Each row is a point. The ring and each string are closed loops that go straight from each point to the next, and from the last back to the first. Before rounding, they use only three directions, however many columns there are. Count how often each string passes through the ring. Passing back the other way cancels.
(in the rows, 128 means zero)

Ring:
[[145 136 139 180]
 [148 167 118 178]
 [142 182  99 163]
 [134 179  94 153]
 [121 155 102 145]
 [117 131 117 148]
 [123 113 137 159]
 [134 114 146 171]]
String, 26 rows:
[[111  99 136 146]
 [ 97 101 129 171]
 [111 119 126 174]
 [130 135 127 165]
 [149 123 147 154]
 [154 108 163 162]
 [138 111 154 186]
 [127 129 134 191]
 [136 142 127 174]
 [159 145 137 158]
 [165 154 138 170]
 [150 169 120 192]
 [138 178 106 195]
 [132 163 109 176]
 [145 160 117 160]
 [161 186 107 150]
 [148 197  91 154]
 [123 196  76 164]
 [118 168  94 167]
 [141 151 120 154]
 [142 159 112 139]
 [122 162  95 133]
 [103 149  93 147]
 [113 142 108 160]
 [132 143 120 157]
 [131 123 130 139]]
Times through: 5
String (23 x 4):
[[155 176 108 138]
 [137 155 115 156]
 [124 155 106 162]
 [107 156  95 165]
 [ 97 151  88 149]
 [121 136 112 131]
 [142 137 128 141]
 [119 136 118 164]
 [105 113 126 165]
 [110  99 139 166]
 [131 101 152 160]
 [143 124 142 158]
 [127 132 128 174]
 [124 111 147 199]
 [147 123 152 189]
 [160 143 140 156]
 [163 149 140 170]
 [139 151 122 169]
 [137 170 110 190]
 [145 188 101 186]
 [158 184 109 161]
 [147 161 117 155]
 [156 186 102 145]]
Times through: 4

Ring (7 x 6):
[[ 92 118 154 178 124  98]
 [131 120 164 180  99 114]
 [160 107 154 163 100 121]
 [164 100 138 140 104 124]
 [136  99 116 114 114 119]
 [106  99 114 120 133 106]
 [ 87 102 131 150 145  94]]
String (29 x 6):
[[116 111 155 175 122 104]
 [122 112 168 193 121 102]
 [120 133 180 204  91 112]
 [128 134 173 191  81 118]
 [159 112 180 200 101 115]
 [171  97 173 191 118 113]
 [186 101 173 186 103 122]
 [145 123 148 151  79 128]
 [123 120 138 143  94 120]
 [140 102 142 151 117 113]
 [190  77 143 148 129 119]
 [195  81 131 126 115 127]
 [151 109 119 111  89 131]
 [133 115 115 108  88 129]
 [152  88 108 101 120 121]
 [148  78 108 106 140 113]
 [129  93 124 131 132 109]
 [114 109 125 131 115 112]
 [119 104 133 144 123 108]
 [116  85 124 138 155  97]
 [ 99  76 117 136 178  86]
 [ 76  95 117 135 159  88]
 [ 76 122 125 136 115 104]
 [102 111 136 150 123 104]
 [110  98 142 163 143  97]
 [ 87  96 152 185 165  81]
 [ 77 118 153 182 133  91]
 [ 81 134 147 164 100 107]
 [108 121 139 150 103 113]]
Times through: 3

Ring:
[[118 144 107 157 157 121 157 138 164]
 [101 112  99 120  95 106 119 139 129]
 [ 95  81 118 101  76 108  85 134 105]
 [111  71 152  90 101 120  73 118 102]
 [126  99 158 119 153 132 106 116 133]
 [128 132 140 160 188 136 146 129 164]]
String, 24 rows:
[[118 146  90 130 124 108 153 134 156]
 [115 116 117 119 120 115 122 129 136]
 [101 108 119 147 130 120 121 143 137]
 [ 92 107  98 134  96 108 117 148 128]
 [ 88  95  88 101  54  96  99 143 109]
 [109 100 111  91  81 105 101 126 116]
 [106  96 125 113 106 115 102 130 121]
 [ 90  71 133 122  97 118  80 140 106]
 [ 83  38 142  85  53 111  41 132  73]
 [115  82 131  64  72 107  78 112 100]
 [115  95 133  96 105 115  97 120 118]
 [105  79 150 123 125 127  88 129 116]
 [119  62 171  80 110 127  62 108  98]
 [131  87 158  76 117 122  85 103 113]
 [119 107 132 113 125 120 112 123 131]
 [113 100 149 146 157 133 112 131 137]
 [126 110 165 160 196 145 125 125 153]
 [119 114 151 166 187 140 130 133 154]
 [123 119 131 126 144 123 126 124 143]
 [138 151 130 151 189 131 162 123 174]
 [130 161 126 198 222 140 182 140 192]
 [113 134 126 188 188 135 154 146 169]
 [112 117 125 145 145 124 128 135 145]
 [126 144 100 117 127 110 148 125 153]]
Times through: 2
